Each wall is flat, endless, passes through zero and stands at right angles to its row. A trip goes straight from one point to another. List the walls that it crosses, first one first.

Walls:
(1): 15,36,-25
(2): 33,-26,7
(3): 23,11,-10
(4): -8,-51,20
(5): 65,-27,-10
(6): 5,-54,43
Trips:
6,35,-1 to 10,39,8 -> none
-12,5,-30 to 32,71,43 -> none
15,-49,-86 to 38,18,6 -> 4
30,39,37 to -35,31,-1 -> 2, 5, 3
5,39,-34 to 16,-1,-18 -> 5, 2

Walls:
(1): 25,44,-32,-24,38,58,8,-2
(2): -38,19,43,-2,10,-3,-43,-8
(3): 4,-27,4,6,68,-7,-11,27
(4): -31,-18,70,-20,-3,-5,-19,-24
(5): -63,-29,-10,-45,-2,-45,22,21
(6): 63,16,-25,-7,24,7,4,-26
Trips:
-87,-49,2,0,46,-3,5,-28 to 3,6,-25,35,32,-61,-63,42 -> 4
68,-3,11,77,-27,19,28,18 to -18,-13,38,-11,-13,-38,-59,-28 -> 4, 2, 6, 5
17,44,65,9,11,-25,3,1 to -7,0,-20,42,-4,8,9,26 -> 6, 4, 2
38,-45,-29,65,23,31,-59,24 to 30,-21,-28,11,29,24,37,-10 -> none
-5,43,-4,-18,-65,-38,7,-17 to -32,-61,4,26,0,35,11,16 -> 2, 3
10,-10,-33,-25,6,16,-29,-11 to -24,54,61,13,32,31,-34,22 -> 2, 4, 6

Walls:
(1): 5,53,-50,9,10,5,-7,45,-19,27,-15,-11
(2): -16,41,-5,9,-58,-26,47,16,21,-21,-28,11
(3): -73,-4,-10,-11,19,9,-26,-35,7,-40,26,44
(4): 15,-46,34,16,-1,-50,-16,-80,16,-6,39,37
(5): 10,-38,26,-27,60,68,43,24,60,14,13,-3
(6): 13,-20,-28,14,0,-46,3,37,-6,-32,35,-11
(7): -65,41,-78,6,19,4,-4,-47,18,46,-20,-28
(8): -17,-2,-6,31,-1,8,57,6,6,-32,-16,15
(9): -8,41,13,29,-24,3,10,50,6,8,4,-63
Trips:
27,3,5,-47,22,5,-7,-7,25,49,45,91 to -9,-29,-38,-24,-42,-10,-39,-25,43,21,17,-16 -> 7, 5, 6
-9,55,-7,-59,16,-3,-25,-38,46,94,-49,-6 to -16,2,56,21,7,50,61,49,30,39,-47,-45 -> 9, 2, 8, 7
-12,-4,-18,-25,19,6,18,21,11,3,-27,-16 to 10,-4,48,30,-18,-13,22,13,41,12,46,-2 -> 6, 7, 1, 4

Walls:
(1): 25,-7,13,8,48,14,-34,9,-19,-12,-10,-15,-15,-16,22,-65,-15,6,-48,-50
(2): 7,15,-7,19,41,13,36,4,30,30,64,-17,10,42,3,-18,7,78,-29,41
(3): 27,4,-29,10,-4,-15,15,-22,-19,-30,1,25,11,31,17,28,-22,24,-16,-36
(4): -2,18,-28,-4,-5,-19,36,-1,8,14,41,6,-2,24,18,33,43,-3,8,58
(5): 22,-35,68,57,-22,25,9,-50,24,21,50,-16,-36,0,10,-44,29,-36,6,-43
(6): -42,-50,-21,2,-27,-54,-18,3,-31,-41,-23,-44,12,-47,25,15,16,-45,48,-72
(7): 14,32,-19,1,-4,7,11,0,-23,-1,20,14,-10,-8,30,48,13,-45,-6,-24
(8): 40,7,-33,-36,7,-19,-40,37,13,1,-7,-13,18,30,31,-26,82,12,41,17
Trips:
-47,-23,45,5,33,-24,52,6,64,34,8,-62,52,31,39,-41,-13,-26,-38,-42 to 5,46,-27,-17,-2,-7,2,46,-22,11,-25,-75,24,-35,11,9,35,-26,36,-16 -> 8, 7, 2, 5, 4, 1
-8,-64,0,40,-10,10,29,26,-29,-32,-10,-7,-59,39,24,51,2,29,-43,-94 to -57,50,-3,3,16,44,54,-9,40,-27,15,36,44,44,-12,32,-64,17,36,-68 -> 2, 1, 5, 6
-13,-36,20,63,1,15,22,46,-16,-12,-65,-11,55,-5,-5,-9,27,0,44,-10 to -13,-21,-37,-54,-6,7,-27,4,20,-13,-23,-9,-31,31,-50,-13,-2,6,23,-60 -> 5, 1, 3

Walls:
(1): 30,-24,-35,0,-53,-11,58,6,30,18,-25,32,48,46,12,-19,11,-23,59,-5,-29,9,-26,31,-31,-11,18,9,-2,42,21,-69,-17,55,-39,39,34,30,-36,-16,-25,64,74,0,-19,54,-1,-8
(2): -47,46,2,-54,5,6,17,20,6,-32,-17,54,18,42,34,-60,-3,-25,16,-8,-28,1,41,-20,13,32,39,-70,-66,-4,9,-8,-70,-75,8,-3,28,-37,-17,37,10,-11,4,-9,-14,-39,15,-10
(3): 42,-18,-28,25,-28,-7,33,15,65,-48,12,57,-38,4,-13,10,37,-13,-10,-60,20,-5,4,8,21,-35,-25,-26,9,-2,3,5,9,-25,-14,-31,-69,-27,-74,-19,48,-48,-20,12,-66,17,65,23
(4): -8,-28,-26,22,-11,6,58,15,-50,37,8,29,5,37,43,-27,-36,9,31,14,55,0,30,-8,53,11,-33,7,38,16,-21,42,28,-32,20,-8,16,66,19,3,18,44,93,40,-10,2,2,-64
(5): 18,7,35,31,26,-18,-23,-37,14,18,42,3,-55,29,8,21,-30,-4,-25,-41,56,7,-43,26,11,11,-28,-66,-23,14,26,19,-25,-30,-6,-39,-23,1,-38,32,-48,-54,21,-11,14,11,-41,43
(6): 23,8,-42,19,-51,-32,30,1,-25,-61,-77,-38,-30,-14,10,29,38,-41,9,-7,-51,-11,-4,-15,1,-47,-12,-63,-51,-12,21,21,52,-4,21,-6,10,-6,16,44,8,22,7,-18,-46,-2,-2,87
(7): 70,-77,17,-25,47,-63,8,-18,3,28,-9,-85,42,28,43,-68,19,-62,-2,-38,-21,11,-22,-9,-37,-22,54,39,-25,-42,28,20,-1,-18,33,5,-23,-29,16,67,26,13,11,-12,-8,-28,-22,-5
(8): -9,27,32,30,17,-6,37,12,-7,-27,-22,11,3,-41,-12,-3,9,8,-11,-9,49,-12,-28,8,3,29,-29,5,5,-24,12,-36,-24,12,29,60,-5,-91,22,-9,-32,2,-58,12,0,7,-5,3
(9): -66,7,42,36,-28,53,9,12,-13,-38,52,4,3,-26,14,40,-9,13,40,3,-1,-14,-7,-4,42,-10,75,-20,48,38,-53,-16,-53,0,0,4,4,7,-71,43,-39,9,-40,-35,-58,-19,1,42
(10): -3,-34,10,-38,-25,43,-28,19,16,-29,5,2,-70,-26,-2,19,44,43,-23,7,-24,-5,-35,-67,-5,15,9,-32,-17,18,-17,18,7,3,35,23,-56,-4,-7,21,-1,40,-46,-4,30,-60,21,-28
(11): 7,4,-14,-11,-50,-36,-13,52,-4,13,41,50,-18,-15,-45,33,9,9,-22,-14,23,-24,30,-69,-43,13,-70,32,-7,27,-14,52,22,19,13,-94,-47,51,23,-12,29,-6,-43,-4,-8,32,-45,-53
Trips:
13,-15,-39,-6,-31,15,4,-49,29,13,5,-43,26,-9,-43,1,7,24,-32,-39,33,22,-8,-25,-42,-33,5,60,5,12,-53,-4,-27,57,-17,48,-21,-7,8,30,13,-49,4,12,59,-5,0,12 to 26,14,23,-41,22,-39,-8,-2,30,52,3,32,-28,34,33,-25,40,31,18,69,3,23,-55,16,-13,-57,28,26,-19,16,5,15,29,15,-66,-41,15,-24,44,-44,54,23,-34,19,-47,33,27,46 -> 8, 3, 10, 6
12,34,28,13,52,-21,-10,-38,-60,2,-28,14,-55,-21,-11,-19,17,17,16,19,-33,17,2,13,83,31,67,-40,39,-38,39,28,-6,-22,-9,13,-22,-45,-63,-28,12,-32,-14,3,-51,-43,-27,-4 to -6,19,41,-16,-9,27,-30,-62,-24,-35,22,32,-40,26,-20,-31,-1,41,-18,-25,-59,47,10,-28,16,-13,21,-8,26,31,-22,12,10,-36,2,-25,-34,37,-44,-28,-14,0,-40,36,-27,40,12,20 -> 7, 6, 8, 11
62,-11,-47,23,-1,-10,20,-26,-27,-11,-51,-56,1,-29,40,15,-36,-59,-52,48,2,28,44,-23,-33,-4,37,-49,15,13,0,-30,-31,19,23,4,1,-12,-16,-40,21,24,20,24,53,27,7,41 to -70,28,38,-8,38,23,-16,13,30,-18,-10,11,-16,-18,22,-31,-54,17,-39,29,89,13,22,27,-33,56,-9,6,60,13,54,42,-34,25,-26,24,-36,9,22,-11,37,27,11,-39,-41,51,13,28 -> 8, 4, 7, 5, 6, 1, 9, 11
43,12,8,11,-22,-29,-40,12,33,55,-43,6,-9,-51,18,17,-8,-48,54,-24,-36,-39,-5,9,4,20,-45,-36,4,-58,-13,-6,-2,-26,5,57,63,-11,-8,47,27,-19,2,34,21,5,70,-43 to 6,37,-44,-4,55,-6,-54,-3,-23,-2,13,-7,45,2,-31,-24,-45,-9,15,25,22,-14,-1,51,-16,-67,17,-14,-54,-33,8,-8,24,38,-59,49,-5,-20,65,-13,-30,-8,21,19,-14,-34,-34,-68 -> 3, 4, 6, 2

Walls:
(1): 8,-21,7,-44,-8,-19,-1,-10,-6,-41,-1,-1,-36,-63,-12,20,-7,14,12,25,47,20,-5,19,36,-20,10,-85,50,-49,2,21,48,-22,0,5,5,-14,-30,57,-11,-11,46,22,-12,3,-26,-16
(2): 8,56,21,16,11,5,-30,-18,-3,2,-8,70,-28,16,34,-22,-23,-18,-52,10,-39,3,-50,-11,20,87,47,0,-42,20,12,33,-12,-7,30,21,-57,22,27,1,-43,2,46,50,70,-12,-2,-25
(3): 9,-55,-68,-57,-18,-7,-38,2,20,32,-32,-24,-20,17,-21,-23,26,-42,-16,10,28,13,-5,20,-18,-8,0,-30,-39,16,34,53,-17,14,-28,-6,-37,-60,-83,91,49,31,3,-31,-42,52,70,14
(4): -41,-1,-64,-44,-35,-32,-28,-31,33,4,2,-16,-15,-15,-8,-107,-71,-57,66,-37,-15,-50,47,-18,-34,-26,-25,7,14,24,-37,42,59,13,-38,-15,-32,-5,42,-6,-36,-17,11,-7,-10,14,-32,37
(5): -22,19,-2,-12,-1,-9,8,7,54,-21,5,-15,30,29,13,-22,-37,50,-4,25,-10,48,-11,11,8,-32,3,-52,2,-24,82,-64,10,-13,-12,-2,-29,-11,-30,3,-8,27,18,3,16,-13,-7,-32
(6): -24,58,-55,-17,33,-4,-16,-136,-60,-16,-32,-31,7,10,-35,-17,-9,-43,46,-8,-30,-19,-25,-2,-3,1,-47,-48,68,-13,-4,-28,-22,-32,42,55,-5,41,23,-3,-18,20,23,-14,12,7,-32,-10
(7): -13,23,16,6,32,30,-15,28,-1,37,47,6,12,11,-1,-11,-15,-46,9,20,22,-17,25,30,-33,-47,-16,23,-20,9,-18,91,43,-15,-32,-33,45,21,63,-23,-41,-10,-16,-28,-87,-19,-42,37
(8): -13,28,-28,14,72,27,-17,12,14,61,-7,-44,33,-35,-20,-14,-2,-58,-70,30,-74,18,-10,29,-75,10,28,6,-44,18,-43,-46,-34,-3,-4,66,2,-9,18,-32,-12,7,28,27,27,-28,-2,-77
(9): 2,31,-68,37,11,-16,2,14,-20,38,57,11,2,-29,-22,14,-33,-15,1,-23,16,-22,36,31,25,12,45,-40,21,7,7,-14,10,7,-59,-9,-43,11,5,-29,-22,42,-74,-8,-52,-28,-32,-38
(10): 31,-6,15,2,-3,32,6,-35,33,-32,8,16,-53,-15,-29,-20,-9,5,-8,22,34,26,30,3,31,-4,-17,-9,16,7,29,-34,-78,-5,15,16,14,-4,-40,17,38,-29,25,24,24,-35,-41,-2
Trips:
23,3,-48,35,16,-15,55,23,2,23,-9,56,38,-3,-32,-39,79,-26,-40,11,-21,24,55,-9,-8,-25,-1,-13,30,25,-61,-34,-2,-25,58,15,-25,-1,-4,-11,-7,5,-16,-37,-8,-56,-12,-35 to 14,40,-16,17,28,-40,-41,57,72,-13,12,-51,-70,-5,36,5,-8,1,-12,-81,-21,1,-55,-34,64,-8,10,-5,5,-55,-23,-41,-10,13,-77,16,21,-32,-35,30,56,80,-7,-34,8,-23,24,33 -> 5, 6, 3, 1, 8
-8,-52,8,11,-35,-21,-24,20,27,-56,38,47,-25,-71,-6,69,34,-3,-30,-23,-8,-31,-50,0,-2,20,-82,25,-22,3,-21,-27,3,7,-17,3,18,23,-19,0,16,45,-15,53,-17,46,-11,-48 to 11,-2,-33,17,-1,-8,-9,5,50,4,-43,2,5,41,-30,28,-23,8,-79,43,-10,-21,-55,38,8,25,-14,16,-12,-38,-27,28,-2,-35,9,-29,-2,32,-32,-27,-40,-36,-6,6,35,-5,34,-28 -> 2, 8, 10, 1, 3, 5
-56,14,-39,1,33,-68,-60,51,19,16,55,2,-23,30,-1,41,34,52,-33,28,-19,6,-17,-23,36,-1,30,45,22,-10,22,6,7,-18,-1,3,-31,70,-35,-5,25,-27,50,10,-38,42,-26,-4 to -16,-41,44,41,-10,8,-4,-89,-2,1,-28,50,14,17,-32,38,-10,-28,22,1,10,-16,16,-65,-15,23,88,60,-34,-10,70,-42,20,-19,2,-23,-9,-3,-46,-25,-7,43,23,-43,32,-13,17,-12 -> 1, 3, 9, 10, 6
-32,-17,24,-1,41,41,12,43,-20,40,-6,-43,42,-39,30,11,0,38,-83,6,77,-11,-42,55,-53,28,-69,33,4,-5,-54,41,26,17,-1,11,2,-36,14,43,28,12,-66,-40,-1,-10,-37,-19 to -42,-41,-13,-2,3,-5,-21,0,10,-21,20,15,32,-32,12,23,-31,0,-10,14,42,2,-27,-16,0,-47,61,-96,66,-39,0,-52,-42,28,-9,2,-5,21,56,14,-59,22,1,-48,-1,17,23,0 -> 1, 5, 3, 6, 7, 8
4,27,4,-26,-20,-2,-18,-67,28,-41,-21,-17,23,5,3,-20,12,-4,14,47,-7,20,-5,-43,7,23,-17,-15,-20,-13,16,25,-26,2,72,61,17,-26,5,-40,-75,-70,19,50,3,12,-32,23 to -19,-21,-2,18,15,29,-4,53,-27,10,-24,15,-90,-53,-10,-29,-29,28,-36,24,-36,14,5,-4,-21,4,-11,-13,-5,-5,0,-16,14,29,23,32,25,-40,43,-21,-14,-74,-49,0,48,46,7,10 -> 5, 6, 1
